Each row of a before or after table is a point. One or more steps were done to the points. Then noise was added and the rows were shuffled. The steps act on columns, c1 being the first. Name the steps. A step turns or swaps two columns, mirrors them in a line or flattens them onto one, adds a multiple of one to another, or multiplies or shifts one. Angles are multiples of 10 degrees, from the lower column toward the higher: turns from -170 to 170, lines from 10 to 170 but not 90. Use the fewest steps. Two steps may share a column if one is a turn and the other turns, adds or multiplies; they go together, in the order done. Otherwise the lowest column goes first.
In the rows, zero is written as 128.

Before (9 x 3)
0: 159  95 114
1: 118 150  77
2: 166  77  88
3:  63  66 105
4: 177  75 107
5: 106 247 164
6:  81 111 147
7: 115 111 128
8: 122 121  85
After (9 x 3)
0: 183 175 110
1: 150  78 147
2: 175 163  95
3:   7 101 160
4: 110 122  72
5: 141 118 129
6: 129 126  87
7: 190  61 103
8: 158 160 111
Steps: turn c1 and c2 by 90 degrees

Before (10 x 8)
0: 125  49 150 157 164 118 105 130
1:  85  66  98 142 158 125  85 121
2: 106 175  82 191 121 191 123 190
3: 202  86 105  84 132 153 144 135
4:  97 167  98  56 147 118 123 123
5: 205 144 155  39 151 123  87 159
6: 102 140   7  95  46 106 101 167
7: 131 164 150 175  57 137 150 219
8: 195 161  95  60 161 120 148 203
9: 144 112  54 182  90 101 116 123
After (10 x 8)
0: 145 111  53  89 184  99 116 125
1: 200  86 104 133  82 150 143 135
2: 203 145 153 151  38 126  89 158
3: 130 165 153  57 174 137 147 222
4:  87  66 100 162 138 125  87 123
5: 103 140   7  44  96 107 101 165
6:  97 167  94 150  55 117 120 122
7: 126  50 150 163 160 118 105 131
8: 198 163  95 161  57 119 148 204
9: 105 175  83 121 188 194 126 188
Steps: swap c4 and c5

Before (12 x 11)
0: 168 140 106 173  76  68 119 124 100 136 139
1: 147 137 143 126 168 146 115  80 173 145 151
2: 143 122 133 112 137 155 157  96 133 116 108
3: 108 196 116 145 111  96 141 158 156 104 152
4: 106 154 147 161 142 142  97 226 116 100 157
5: 133 165 127 165  96 109 126 246 178 130 129
6: 133 118  87 102 133  26 121 111 126  99 157
7: 120 178 100 112 103 128  75 100 153 142 110
8:  98 141 167 121  99 151  95  99 166  90 121
9: 105 111 132 118 105 171 120  99 136 138 159
10: 148 150 173  84 107 169 123  96 142 138 140
11:  81 127 176 138 158 121 136 174 124 140 139
After (12 x 11)
0: 178 132 125 106 141 107 161  97 141 129 145
1: 158 107 191 160 161 124 119 178 125 129 146
2: 156 119 173 141  84 138 167  97 167 102  97
3: 100 157 127 130  42 166 163 101 152 153 120
4: 124  90 151 136 136 106 168 100 137 116 156
5: 138 135 155 181 119 142 158 225 118  89 131
6: 123 120  79 192   6 171  91 122 101 129 142
7: 111 177 141 166  95 140  93 157 154  93 133
8: 127 143 122 185  77 143 113 247 180 131 130
9: 138  99 115 131 198  89 128  94 134 134 105
10:  93 100 110 121  28 200  54 113 126  89 133
11: 149 118 115 143 169 126 151  80 172 126 157
Steps: turn c1 and c3 by -70 degrees; shift c2 by -20; shift c4 by 20; turn c6 and c7 by 130 degrees; add -1.5 times c6 to c5; turn c10 and c11 by 40 degrees

Before (8 x 14)
0: 149 143 111 129 154  61 131 196 131 152 103 147 171 168
1: 170  62 152  78 167 158 107  90 151  95  90 135  81 123
2: 151 230 149 237  90 135 123  72 170 146  86 135  22  83
3: 109  87 211  81 151 115  74  65 148 163  64 144 156 159
4: 129 113 140 158 150 173  95 198 125 159 100 131 159 136
5:  71 110 101 187 128 137 135 211 149 135 117 184 166 175
6: 112 133 166 141 146 126 131 243 170 128 103 186 166 143
7: 146 249 149 187 106 199 122  44 167 121  79 148  80 122
After (8 x 14)
0:  62 119 110 186 120 121 147 212 106 131 124 183 162 173
1: 153 181 145 193  82  62  19  38  90 121  82 149  81 124
2: 155 176 147 238 152  93  33  68  91 145  86 138  22  82
3: 131  94 141 160  76 119 126 200 129 159  95 128 162 132
4: 152 139 107 128 161 189 114 194 126 153 105 147 170 169
5: 120 132 168 140 117 144 124 242  89 124 104 184 169 139
6: 171  76 143  79  78 138 170  88 105  93  91 130  84 122
7: 125  59 217  81 128 156 135  65 107 161  68 145 161 157
Steps: turn c1 and c3 by -10 degrees; turn c2 and c7 by -60 degrees; turn c5 and c6 by 130 degrees; multiply c9 by -1

Before (8 x 20)
0:  98  90 155 226 162 125 163  66 192 132 182 197 124 185  89 140 190  57 215  60
1: 130 178 141 115  78 202 108 132 180 149 194  92 158  98 139 122 139 149  93 184
2:  72 147 138 139  81 127 128 140  81  79 128 149 102  57  86 177 187  81  71 146
3: 110 230  92 124 108 204 111 204 132 137 102 110 153  78 117 116 145 116 106 169
4: 138  93 160 184 154  67 166  96 182 134 141 169 169 158  66 110 136 100 215 132
5:  98 187 122  82 101 188  58 172 179 115 100 106 192 125 176  87 163 177  76 170
6: 136 145 201 151 110 190 150 186  90 118  92 205 175 120 131 112 167 125 158 182
7:  61  74 150 205 177 121 183  81 193 116 169 186 121 169  79 194 102 116 199  95
After (8 x 20)
0:  87  94 129 225 134 122 165  70 196 161 181 199 121 182  90 147 191  54 211  60
1: 128  93 128 186 136  68 169  97 182 158 144 167 167 159  69 117 141 101 214 134
2:  98 232 126 126 135 206 112 206 132 114 103 110 152  76 119 115 144 117 105 168
3:  51  73 140 204 119 126 180  81 189 178 172 186 121 171  78 196 100 117 197  97
4: 120 178 126 118 149 205 108 130 180  77 198  95 157  98 141 122 141 148  91 185
5:  87 189 121  82 118 187  56 171 175 100  96 106 194 125 174  88 163 176  78 172
6:  61 146 136 140  79 128 130 142  80  81 126 148 101  56  90 179 182  85  70 145
7: 128 145 128 153 119 189 151 185  94 113  92 201 177 123 132 122 166 120 155 180
Steps: shift c1 by -10; flatten c3 and c16 onto the line at 80 degrees; swap c5 and c10

Before (11 x 32)
0: 117 117 113 113 112 140 139 144 139 125 130 136 106 106 137 161 149 111 109 130 109  91 117 131 158 154 121 118 147  99  88 103
1: 154  95 144  76 108 152 124 114 111 107 107 118 179 111 117 124 158 142 108 106 120 146 132 134 150 124 121 161 130 121 109 154
2: 110 132 123 158 135 122 139 132 158 144 125 123 115 133 136  99 141 105 115 103 124 140 143 130 136 120  96 139 135 111 138 141
3: 145 115 139 125  91  81 137 157 115 161 120 119 147 157 131 144 127 144 120 142 146 127 140 153 115  77 153 131 150 105 131 123
4: 109 133 141 151  97 115 137 120 111 134 136 143  78 107 132 131  93 143 145 118 131 115 135 153 120 136 128 134 147 116 137 122
5: 141 125 159 114 113 124 127 165 116 133 147 134 117 136 160 125 137 128 131 147 142 133 135 149 128 113 127 102 135 138 149 118
6: 131 108 141 126 129 130 116 149 120 102 161 173 137 117 125 120 143 119 160 129 128 125 154 159 147 132 131 109 114 120 142 134
7: 106 156 148 127  94 141 137 141 160 132 132 140 141 116 153 131 111 111 125 141 105 108 129 114 141 141 134 102 162 124 119 123
8: 118 121 146 130 114 106 117 145 107 104 143 145 131 112 142 162 144 131 137 156 128 146 149 110 125 143  87 138 178 112 148 118
9: 126 122 138 131 121 137 172 139 137 131 121 138 139 114 141 117 131 106 140 135 140 111 140 153 116 128 144 107 106  87 133 125
10: 107 131 147 146 131 131 126 131 160 149 155 109 118 130 110 116 155 106 124 140 134 132 116 141 143 129 127 157 152 111 137 138
After (11 x 32)
0: 109 134 142 151  98 126 137 110 111 135 136 143  77 107 132 131  93 146 145 118 135 116 136  98 119 135 129 134 142 116 155 123
1: 146 115 137 123  93 156 137 142 113 160 119 121 146 157 130 146 127 151 119 142 162 127 141  83 115  77 156 131 143 105 136 123
2: 107 131 147 148 132 118 127 117 161 148 154 108 116 131 111 115 155 152 124 140 121 133 115 117 144 129 128 157 106 111 156 138
3: 116 117 113 112 111 116 140 123 137 124 131 137 107 107 136 162 149 149 110 128 142  90 115 130 159 155 120 118 111  98   7 103
4: 106 154 150 126  95 122 136 137 162 133 131 140 143 116 153 132 111 163 125 141 106 108 128 147 142 141 135 101 111 122 102 122
5: 155  94 146  76 108 104 124 109 112 107 109 117 180 111 119 124 160 128 104 105 116 146 132 135 151 126 120 162 141 121  73 154
6: 108 131 122 156 133 129 139 119 158 145 126 122 115 132 135 100 140 134 115 103  95 140 142 122 137 119  95 139 104 111 157 140
7: 118 122 148 129 112 157 115 133 108 104 143 145 132 112 143 162 144 177 137 154 160 145 149 134 125 143  87 138 130 113 189 117
8: 140 125 159 117 113 122 126 172 116 132 146 135 115 136 161 124 137 134 129 147 139 132 135 107 129 114 128 101 127 137 192 119
9: 131 109 140 126 128 111 115 143 117 100 161 174 136 118 124 120 142 113 162 130 118 127 154 101 147 132 132 110 119 119 167 134
10: 127 123 137 131 120 107 170 111 138 130 124 137 139 113 141 116 133 107 142 137 130 110 141 111 116 128 142 106 106  87 143 124
Steps: turn c6 and c24 by 150 degrees; add 0.7 times c30 to c8; add 1 times c16 to c21; swap c18 and c29; multiply c31 by 3
